Rows are points. Each copy is the shape, with its points in the same order, turned, moved and blurred by noise. Some copies are also mirrored. Which?
(in the rows, 128 means zero)

Shape:
[[148 165]
 [159 102]
 [133  95]
 [ 56 158]
 [ 84  66]]
Copy 1 (5 x 2):
[[166 167]
 [152  90]
 [126  97]
 [ 68 184]
 [ 67  80]]
Copy 1 is: only turned
Copy 2, 5 rows:
[[ 96 129]
 [151  85]
 [169 113]
 [138 209]
 [213 141]]
Copy 2 is: mirrored
Copy 3, 5 rows:
[[ 92 153]
 [151 156]
 [161 135]
 [ 85  59]
 [180  92]]
Copy 3 is: only turned
Copy 4:
[[117 180]
 [176 157]
 [167 129]
 [ 72 104]
 [166  74]]
Copy 4 is: only turned

Shape (8 x 3):
[[237 130 114]
 [ 92 150 130]
 [125 149 118]
 [133  98 111]
 [108 134 144]
 [102 142 134]
 [ 87 172 102]
 [ 85 102 106]]
Copy 1, 8 rows:
[[207 196 135]
 [ 83 128 109]
 [116 147 104]
 [150 111 126]
 [103 126 132]
 [101 127 121]
 [ 81 135  78]
 [107  76 108]]
Copy 1 is: only turned
Copy 2:
[[213  84  58]
 [133 165 145]
 [147 151 130]
 [120 133  89]
 [124 137 139]
 [137 145 145]
 [143 197 147]
 [ 91 161 111]]
Copy 2 is: only turned
Copy 3, 8 rows:
[[145 142   7]
 [132 152 153]
 [130 159 120]
 [ 91 129 102]
 [133 129 138]
 [130 142 141]
 [127 187 155]
 [ 81 135 147]]
Copy 3 is: only turned

Shape, 8 rows:
[[ 85  92  88 174]
 [194  64  78 180]
 [139 131  94 112]
 [ 85 170 146  55]
 [ 85 115 144 161]
 [ 93 191 173 146]
 [163 150  75 194]
 [157 154 120 136]]
Copy 1, 8 rows:
[[ 66 113 127 124]
 [ 77  31 149  58]
 [139 117 132  95]
 [170 215 137 125]
 [102 142 163 140]
 [164 155 183 185]
 [119  46 130 145]
 [154 109 152 111]]
Copy 1 is: only turned
Copy 2, 8 rows:
[[106  97 181 186]
 [155  41 135 109]
 [137 143 173 115]
 [ 87 228 192 112]
 [ 73 133 149 172]
 [ 89 207 116 174]
 [182 111 124 165]
 [140 156 129 121]]
Copy 2 is: mirrored
Copy 3 (8 x 4):
[[ 57 163  92  90]
 [137 178  26 134]
 [128 109  91 105]
 [102  58 181 102]
 [ 79 158 132 115]
 [133 158 200  81]
 [155 171  76  56]
 [158 120 117  98]]
Copy 3 is: only turned

Shape (10 x 6):
[[220  97 147 156 149  97]
 [168 165 103 136  69 113]
 [206 150 118 113 126 136]
 [204 187 132  90  99  91]
 [159  55  66  95 118 128]
 [ 50  63 103 139 110 119]
 [201 117 200 131 162 157]
 [199 209 146 109 134  81]
 [ 99 119  60 139 130 118]
 [150 153 159 118 121  90]]
Copy 1, 10 rows:
[[217  95 121 132  90 154]
 [142 117  89 158  86  62]
 [188 127  75 127 123  99]
 [179 104 107 110 125  43]
 [125  68  29 122  96 162]
 [ 37 110  97 137  69 182]
 [211 170 121  83  99 154]
 [188 118 142 122 150  53]
 [ 79 105  79 175 123 144]
 [142 119 142 110 108  97]]
Copy 1 is: only turned
Copy 2, 10 rows:
[[144 137 131 223 122 188]
 [135 177  76 167 123 101]
 [145 173  88 158 115 166]
 [187 179  58 164 144 143]
 [108 107  87 167  27 143]
 [ 99  76 145 127  61  63]
 [177 174 186 160 106 204]
 [199 169  84 157 179 158]
 [ 88  91  96 116 100 102]
 [182 140 127 156 141 123]]
Copy 2 is: only turned

Shape:
[[142 128 138 102  95 192 104 169]
 [172 115  82  89 109 162  94 150]
 [106 238 128 181 152 118  81 116]
 [124 152 177 152 147 155 102  72]
 [ 35  96 186 116 135 117 165  98]
 [ 98 126 173  93 129  28 183  87]
 [ 87 147 223 152 127  93 185 135]
 [133  92 121 155  39 200 121 144]
 [144 130 125 151 109 130  49 170]
 [172 151 110 191 151 130  93 173]
 [131 140 157  57 104 123  53  59]]
Copy 1 (11 x 8):
[[194 142 156 109 151 161 161 159]
 [193 166 149 112  89 152 144 142]
 [ 84  86 124  39 145 132  57 166]
 [129 124 129 108 192 128  73 104]
 [107  70  72 184 192 121 146 109]
 [ 31 123  96 184 133  78 158 107]
 [ 51  74 146 161 204 125 147 137]
 [194 143 142 170 151 199 127 197]
 [179 112 176 113 107 109 100 182]
 [137  92 205  95  92 156  84 152]
 [161 189  84 112 159  63 110 129]]
Copy 1 is: mirrored
Copy 2 (11 x 8):
[[172  79  97 118 160 195 133 133]
 [155  81  99 163 153 177  76 150]
 [ 93 201 135  46 143 165  84 105]
 [137 152 187 109 109 171 142 108]
 [102 135 142 132 134 102 236 139]
 [ 50  88 165 117 112  48 165 139]
 [100 106 143  64 124  91 205  77]
 [135  76  74 163 131 234 160  97]
 [120 107 130 126 204 194  93  94]
 [144 133 111 120 169 155  65  52]
 [105  98 207 127 138 189 117 202]]
Copy 2 is: mirrored

Shape:
[[ 93 126 136 119 105 113 146 111 129]
 [147 206 130 129 144 106 132 116 143]
 [144 119 102 115 101 131 147 120 150]
 [135 116 138 151 249 110 142 132 182]
 [138 142 141 125 117 125  86 140 116]
 [142 141 123 125 132 113 105 118 115]
 [126 167 104 137  90 169 104 119 115]
 [121 121 131 127  90 155 127 175 122]
 [153 110 144 132  98 137 139 107 121]
 [128 124 126 134  94 160 142 128 154]
 [134 136 131 167  89 103 143 115 122]
 [135 117 112 148 143 107 136 144 117]
 [142 109 122 152  91 122 130 118 117]
 [145 114 129 123 132 113  33 128 170]]
Copy 1 (14 x 9):
[[114 144 109 100 139 106 119 142 144]
 [186 126 118 120 172 144 138 163 183]
 [145 149 139 151 147  95 113 135 115]
 [170 143  45 142 165 203 155 169  78]
 [135  97 129 121 152 127 154  99 148]
 [158 124 140 108 142 139 148 124 137]
 [132 129 159 150 124 128 134 105 180]
 [105  88 124 158 121 108 115 125 139]
 [110 135 157 134 171 112 135 134 115]
 [117 139 127 170 151 107 115 126 140]
 [119 129 153 108 175 130  92 137 141]
 [141 113 124 120 136 152 113 138 104]
 [115 131 158 125 159 121 108 117 118]
 [164 118 100 131 174 130 162  43 115]]
Copy 1 is: only turned
Copy 2 (14 x 9):
[[100 159 125  93 112 127 136 138 167]
 [119 116 155 135  73 141 179 169 124]
 [128 174 144 119 132 129 160 113 142]
 [ 62  88 189 214 129 128 129 138 175]
 [131 152 103 145 100 134 119 157 116]
 [108 145 111 143 101 128 148 140 122]
 [156 144 113 105  75 138 136 102 118]
 [164 154 114 110 139 145 106 136 147]
 [131 168 127 116 122  84 141 129 141]
 [148 168 153 112 114 124 128 112 157]
 [139 159 107 120 101 106 168 142 176]
 [117 128 105 150 137 127 149 133 158]
 [138 170 103 127 117 102 149 122 156]
 [103 197 115 196  91 157 108 143 113]]
Copy 2 is: only turned
